Rows are points. Two turns around zero, p and q, are shown by what they do to some points. Where does a point land after both, in the order given? Backwards means that the second turn is done in reverse. Each puzzle has new turns, and all numbers are rounded.
In the rows, zero is written as 128.

Turn p:
[ 81 112 145] -> [ 82 153 132]
[197 126  81] -> [179  63 117]
[ 95 148 140] -> [115 164 115]
[140 127 147] -> [137 133 148]
Turn q:
[137 151 115] -> [144 130 105]
[103 172 138] -> [111 159  91]
[155  76 178] -> [135 143 203]
[117 112  82] -> [122  80 114]
Where do these land?
q, then p backwards: [181 115 161] -> [165 147 176]
p, then q: [ 94 168 115] -> [141 111  78]
p, then q: [ 95 109 156] -> [ 94 155 110]
p, then q: [143 120  80] -> [129  82 149]

Turn p:
[173 116  95 162] -> [188 155 121 137]
[178 155 143 113] -> [137 161 132  78]
[106 139 140 181] -> [125 142 169 168]
[131 121 101 120] -> [138 128 101 134]
[141 107 147  97] -> [131 101 124  94]
[ 39 130 142  95] -> [ 50  81 121 156]
Turn q:
[ 61 161 157 146] -> [ 67 157 175 125]
[ 94  67 117 110] -> [ 89  77 102 152]
[133 163 111  97] -> [136 128 130  79]
[160 151 160 121] -> [166 133 162 123]
[138 156  68 121] -> [133 149  85  81]
[159 114 128 136] -> [157 126 117 144]
[151  84 154 166] -> [147 127 125 193]
Where do these land?
p, then q: [ 47 127 156  81] -> [ 43 100 114 164]
p, then q: [106  98 121 115] -> [121 117 100 153]
q, then p backwards: [164 135 137 162] -> [150 131 101 165]
q, then p: [144 143 112 174] -> [120 180 123 132]
q, then p backwards: [201 118 132 128] -> [167  82  95 156]
q, then p: [106 148 110 109] -> [101 110 107 121]

Turn p:
[124  90  95  59  98  97  87 117] -> [152  53 118  68 133 111 100 120]
[105  97  99 133 117 102 120  70] -> [133  67 129 148 120 102 136  88]
[144 155 150 115  91 110 155 155] -> [151 164 103 101 100 113 140 149]
[122 119 105 155  95  88 116 149] -> [144 105 116 148 105  91 110 161]
[ 86 126 167  93 171 109 146 137] -> [ 82 151 160  86 142  94 139 113]
[152  67 119  79 175  89 116 168] -> [132  88 177  75 179 109 135 177]
[109 165 159 170 167 200 144 141] -> [ 73 196 132 167 136 176 128 120]
[135 172  98 143 121 126 162  97] -> [151 148  87 161 141 116 148  98]
[120 122 136 125 126 185 166 122] -> [ 93 139 104 127 126 170 162 119]
[166 150 169 163  96 175 121  80] -> [158 154 132 158  79 192 139  92]
[145 146 111 173 151 127  74 171] -> [140 143 150 170 147 135  69 170]
Turn q:
[ 61 166 113 104 147 110 152 178] -> [105 169  86  96 115  91 150 187]
[133 198 135 104 116 153  96 133] -> [147 183 123  98 132 162  88 142]
[148  87 111 123 134 167 109  96] -> [116  79 134 121 157 159 115 102]
[144  86 152 150 169 109 129  86] -> [120 103 164 148 163  93 139  84]
[142  75 132 105 116  79 116 126] -> [130  83 133 130  91  87 110 100]
[164  74 144 126 128 120 177  83] -> [133  79 180 128 119 124 171  85]
[132  70 158 148  93 129 108  84] -> [ 95  98 151 163 110 142 116  66]
[135 191  74 164 139 135 139 133] -> [177 161  83 134 163 151 156 149]
[ 71 159 131 113 115 103 153 180] -> [108 170  99 117  85 100 146 178]
[150 173 131 143 123 173 101 182] -> [149 154 128 146 143 170  89 188]
Where do these land?
p, then q: [101 125 100 163 150  74 130 137] -> [136 135 118 175 122  67 131 119]
q, then p: [134  73 167  83  96 167 145 156] -> [ 78 108 132  85  61 147 116 146]
q, then p: [156 122 132 117  87 166 160 153] -> [109 135 112 110  95 178 138 160]
p, then q backwards: [ 87 189  87 131 122 120  97  95] -> [124 120 119 147 127  85  50 101]
p, then q: [111 175 173 124 110 192 148 112] -> [123 174  97  91 137 195 146 111]
p, then q: [157  58 109 142 164 100 137 113] -> [106  95 188 159 124  91 156 147]
p, then q: [150  90 107 100 176 110 125 169] -> [112 112 161 114 142  74 114 177]
q, then p backwards: [127 168 164 171 102 159  90 106] -> [136 179 145 161 160 180 106 123]
q, then p backwards: [129 152 114 120 146  64 120 112] -> [126 173 122 109 114  79 143 111]

Turn p:
[128 111 119 138  99  91 164 118 131 158 133] -> [124 129 120 143 112 119 135 108 143 186 148]
[120 151 139 155 134 140 152 170 142 150 156] -> [124 170 144 114 138 160 129 158 155 148 139]
[169  51 179  71 129 148 122  84  53  70 164] -> [162  53 174 111  79 119 164 108  46  80 190]
[113 138 138 142  83 114 114 121 182 119 149] -> [112 147 148 173 103 129 121 112 176 118 122]
[159 105 111 124 216 116  98 119 145 104 126] -> [176  95 128 128 207 107 122 128 126  92 140]
[ 70 146  87 149 101 142 150 128 107 122 134] -> [ 74 162  80 135 114 133 158 141 127 129 135]
[164 145  83  71 171 129 100 163 125 128 121] -> [185 129  92  94 144  93  85 158 123  99 125]
[116 134 112 182  99 125  96 160 129 157 104] -> [ 83 145 121 161 141 143  81 151 125 156 110]
[224 100 150  97 148 161 135  64  86  64 130] -> [213  92 164 138 116 115 173 102  35  89 129]
[124 103 135 121 133 161 130 123 176 150 100] -> [145  98 113 134 131 176 119 115 156 128 103]
[ 73 183 143 149 110 114 122 117 138 189 128] -> [ 66 177 126 102 131 139 106  90 162 153 106]
[ 76 170 139 137 113  96 152 170 123 124  90] -> [ 73 140 126 103 121 102 141 166 161 158  89]
Turn q:
[172 105  92  84  79  95  97 114 130  78 115] -> [151  78 126  58 116 127 122  84 148  84 102]
[ 93 153 153 118 146 165 134 187 131 173 137] -> [ 99 140  96 151 125 140 133 203 113 163 132]
[ 78 117 144 161 137 128 164 141 120  96 133] -> [ 80 132 155 156 127 107 157 133 129 118 166]
[107  99 132  76 175  96 159 144 101 109  95] -> [130  80 136 126 177 105 187 142  88 115 127]
[178  94  82 154 181 106 106 173 108 129 108] -> [182 113  90 177 109 112 148 125 105  66 101]
[ 93 128 177 127 161 150  92 105 146 103  97] -> [ 95 119 167 152 185 136  88 150 129 113 117]
[117 131 152 108  91 160  94 142  95 180  83] -> [ 94  99 108 136 117 149 104 137 106 180  66]
[118 180 126 129  94 111 164  95 147 116 131] -> [110 179 153  77 130 117 137 110 140 146 135]
[158 160  72 110 124 171 132  75  87 120 142] -> [134 155  88  97 139 174 114  59  92 125 144]
[133 151 168 172  86 105 100 115 100 124 183] -> [122 138 148 121  76  86  62 114 125 151 160]
[172 129 168 178 116 168 125 105 178 150 162] -> [160 169 168 153  92 176  82 140 161 145 143]
[117  89  72 119 146  80 170 141 193 159 149] -> [180 135 104 132 143 107 203 139 199 132 143]
Where do these land?
q, then p: [103 136 169  92 143 129 153 150 100 122  84] -> [ 96  93 126  74 135 135 145 159 116 157 143]
q, then p: [130 102  90 188  95 108 129 113 127  80 120] -> [111 124 149 178 107 107 177  81 150 110 109]
p, then q: [110  99  76 115 195 101 138  85 127 187 124] -> [200 134  79 139 193 137 137  89 140 126 159]
p, then q backwards: [ 62 141 170 108 153 173 136 112 112 101 143] -> [128 131  97 100 101 147 165 148 144  56 100]
p, then q backwards: [136 138 109 184  72  58 134 117 126 133 156] -> [ 72 137 153 203 131 117 151 108 108 167 145]
p, then q: [174 119 138 207  73  82  80 103 166 142 138] -> [121 176 169 204 117  90  51 118 138 152 111]
q, then p: [139 138 157 108 139 165 138 146 107 138 123] -> [110 130 119 104 118 155 117 156  95 131 139]
q, then p: [132 162  86 193  55 116  76 132 125 131 120] -> [ 88 136  97 179  97  82 104  84 154 110  68]
q, then p: [ 91  97 153  84 159 171 147 187 143 137 130] -> [123 121 108 116 141 182 138 203 145 145 171]
q, then p: [129 153 136 100 142 162 163 153 123 118 160] -> [131 160 115  94 103 142 132 161 119 115 163]
q, then p: [143 122 149  80 141 186 170 118 134 142 107] -> [143 128 116  78 126 197 140 148  98 127 128]
q, then p: [166 109 112 135  64  91  71 114 110 113 153] -> [141  86 124 182  86  96  91  76 127 108 126]
p, then q: [117 158 144  66 138 144 136 141 170 102 113] -> [133 114 159  78 128 153 155 139 152  89  93]
p, then q: [160 120 105 132 223 106 121 122 123 145 123] -> [206 118 111 147 171 124 129 139  87 100 144]

Turn p:
[ 86  93 183 128  94 161 109 167 172 155  77 118  97 148] -> [ 77  63 187 156 121 148 110 159 123 134  69 107 125 138]
[144 102 183  92 177 157 163 159 149 105 142 136 112  75] -> [132  57 145 100 173 136 165 117 150 136 136 136 130  60]
[155  92  88 158 133 106 138 105  74 170 103 165 128 111] -> [123 148  95  89  81  81 118  93  85 155 110 159 120 127]
[ 75 156 104 113  89  99  74 175 163 124 175 167 107 169] -> [115 132 136 157 150 150  92 194 169 123 143 181  96 202]
[150 195 154 120  91 160 118 172 108 111 121 170 166 158] -> [159 124 135 113 129 183 117 162 115  84 122 165 200 156]
[166  98 129 102 175  97  69 152 148 144 110  92  86 145] -> [175 108 162 113 153 133 101 126 110 154 106 100  45 131]
[150 123 119 151 158 177 155 169  74 153  85 130 117 166] -> [143  99 102 118 111 172 146  98  64 169  87 132 154 144]
[138 107 143 144  94 132  81 138 144  90 158  79 133 144] -> [165  96 135 185 128 112 101 145 137  95 144  94 117 142]
[134 161 120 156 160 118 172 104 144  80 127 165 159  97] -> [139 162  91 104 143 112 184 118 171 100 114 143 157 105]
[165 134 116  86  76 150 152 141 175 131 120 127 118 154] -> [144 109 162 107  80 165 116 152 173 147 142 106 149 141]
[121  89 119 144 166  73 130  74  92 156 160  89 159 142] -> [129 173 114 137 156  52 128  99  87 159 161  93 113 136]
[ 87 123 116  91 155 110 149  76  77  99 122 118 125 120] -> [ 81 150 104 104 152 125 147  72 116 107 171 107 111 136]
[ 92 139 155 153  91 103 156  79 100 155 159 135  81 131] -> [ 77 154 160 161  94 100 172 127 102 124 168 156 119 141]
[164 154  90 169 172 177 101 105 138 133 129 155 183  92] -> [176 175  91 138 138 127 100  88 149 128  82 160 166  79]
[ 92 155 100 113  92  99 154 106 163 115 131  73 149  70] -> [ 86 169 101 137 114 126 126 171 169 106 164  78 117  82]
Turn q:
[ 95 165  96 138 128  99 183 185 151 155 125 135 117 142] -> [ 88 132  84 122 156 158 183 176 119 140 116 158 117 145]
[ 92 169 138 115 159  75 118 118 101 163 133 124 161 117] -> [ 87  92 123 114 180 127 106 117 104 164 113 149 164 119]
[ 94  91 136  93  84 101 131  75 140  87 188 120 125 153] -> [ 74  94 133 139 103  77 143  83 151  93 184 103 134 142]
[ 97 113 104 184 128 172  88 141 101 145 141 110 105 158] -> [141 134  83 161 101 157  95  97  92 132 138 144  73 129]
[ 82 112 131 106 142 161  82 103 104  87 102 169 116 151] -> [121 102 144  83  97 113  88  90 114  98  99 116  76 138]
[152  92 152 109 171  66 169 150 110 172  98  83 143 100] -> [174  89 150 139 187 125 166 152 100 183 133 117 177 156]
[191 104 149  96  92  69 142  97 148  74  85 123  74  94] -> [168 127 145 127 110  24 173 158 164 123 106  79 158 121]
[185 132 157 144 120  86 117 125 159 162  94 166  86 132] -> [155 162 135 137 129  75 137 149 174 180  89 156 129 148]
[136 140 128 166  78 155 106 112  94 126 151 149 168 136] -> [116 153 125 136  73 139  90 105 115 111 142 168 157 111]
[173 177  84 177 166 162 187 136 154 130 116 137 136  79] -> [167 182 105 128 165 192 167 145 152 100  85 141 154  84]
[ 86 134 112  69 142 173 111  95  99 155 175 144 118 153] -> [ 89 119 126  70 127 152 106  66 131 147 172 112  92 117]
[129 194 172  94  89 142 116 162 110 113  88  95 162 120] -> [ 86 141 172 121 104 132 101 193  80 146 112 103 151  89]
[ 96  85 162 156 109 158 114 152  81 161 137 139 168 123] -> [144  98 159 139  93 159 104 114  83 139 160 187 123 134]
[121  95  99 105 151 176 146  86 187 102 109  72 165 104] -> [144  90 151 154 127 190 139 116 170  89 123  47 138 120]
[154 105 119 127 148 133 112 169 110 140  93 104 152 173] -> [156 141 127 132 125 153 100 152  92 147 126 107 130 186]
[149 148  80 128  90 121  87 146 178  83 188 137 110 106] -> [112 149  76 136 124  99 100 167 189  74 167 126 118  98]
[144 120 157 168 178 126 168 123 149 118 152 168  72 136] -> [151 170 141 139 175 104 176  96 146 110 112 162  86 139]
Where do these land?
q, then p backwards: [179 146 152 114 158 149  74 102  99 152 151  91 142 169] -> [129 119  98  89 142 144  92  81 121 182 141  90 171 159]
q, then p: [ 84 174 103 169 152 124 136 118  93  75  74 162 149 113] -> [ 95 110  85  65 116 150 112  79 120  67  96 106 125 137]
q, then p: [177  90  99 181 105 101 180  92 118  81  92 179 100 174] -> [150 180 122  71  69 135 173 145 154  97 132  82 167 194]
q, then p: [ 80 106  91 136 142 122 166 164  76 132 180  80 165  87] -> [143  90  54 142 147 102 122  60 126 153 177 158 158 114]
q, then p: [143 104  97 143 157 147  70 138 151 158 172 128 122  96] -> [186 131 139 154 128 123 101 108 172 148 113 164  90 106]
p, then q: [147 116  96 115  60 138 119 164 138 106  83 121 120 142] -> [130 124 122 144  56 127 106 165 130 121 158  93 103 150]
p, then q: [109  93 142 122 153 151 163 167 107 116  96 124 117 136] -> [157  84 129 116 113 161 154  97 111 137 139 105 124 154]
p, then q: [116  95 148 153 153 115  73  88 173 153  79 111  82 149] -> [135 123 149 171 118  74 148 120 101 179  58 110  96 118]
q, then p: [159 161 183 156 117 115 121 143 143 100 152 119 131 132] -> [134 149 117 138 161 121 161 169 108  87 105 159 126 125]
q, then p: [182 100 164  98 120 147 128  79 168 159 134 142 130 148] -> [139 159 210 156 132 116 139 164 147 136 124 106 153 117]
p, then q: [ 83 165 134 150 135 176  82  98  88 151 139  93 158  95] -> [137 123 103 139 137 141  76  91  94  86  85 160 136  66]
q, then p backwards: [183 184 134 156 145  92 173 113 164 134 129 143 153 112] -> [ 98 182 147 159 156 145 147 113 174 132 134 164 183 132]
p, then q backwards: [125 169 121  73  67 156 173  95 132 123 154 103  73 100] -> [115 114 130  99  59 202 155 125 154 146 185 114 156 122]
q, then p: [ 93 100 152 112 152  80 169 154  78 177 123 157 128 111] -> [111 107 142  66 147  97 135  91 100 187 148 158 155 148]
p, then q backwards: [ 85 139  90  79 112 130 151 180 170 138 172 184 151 174] -> [149 128 105  96 130  82 118 168 181 206 144 161 177 146]
p, then q: [104 104 142  93 121 105  72 151 150  93 118 110 127 109] -> [155 108 125 148 154  93 108 140 125 105 131  95  68 140]
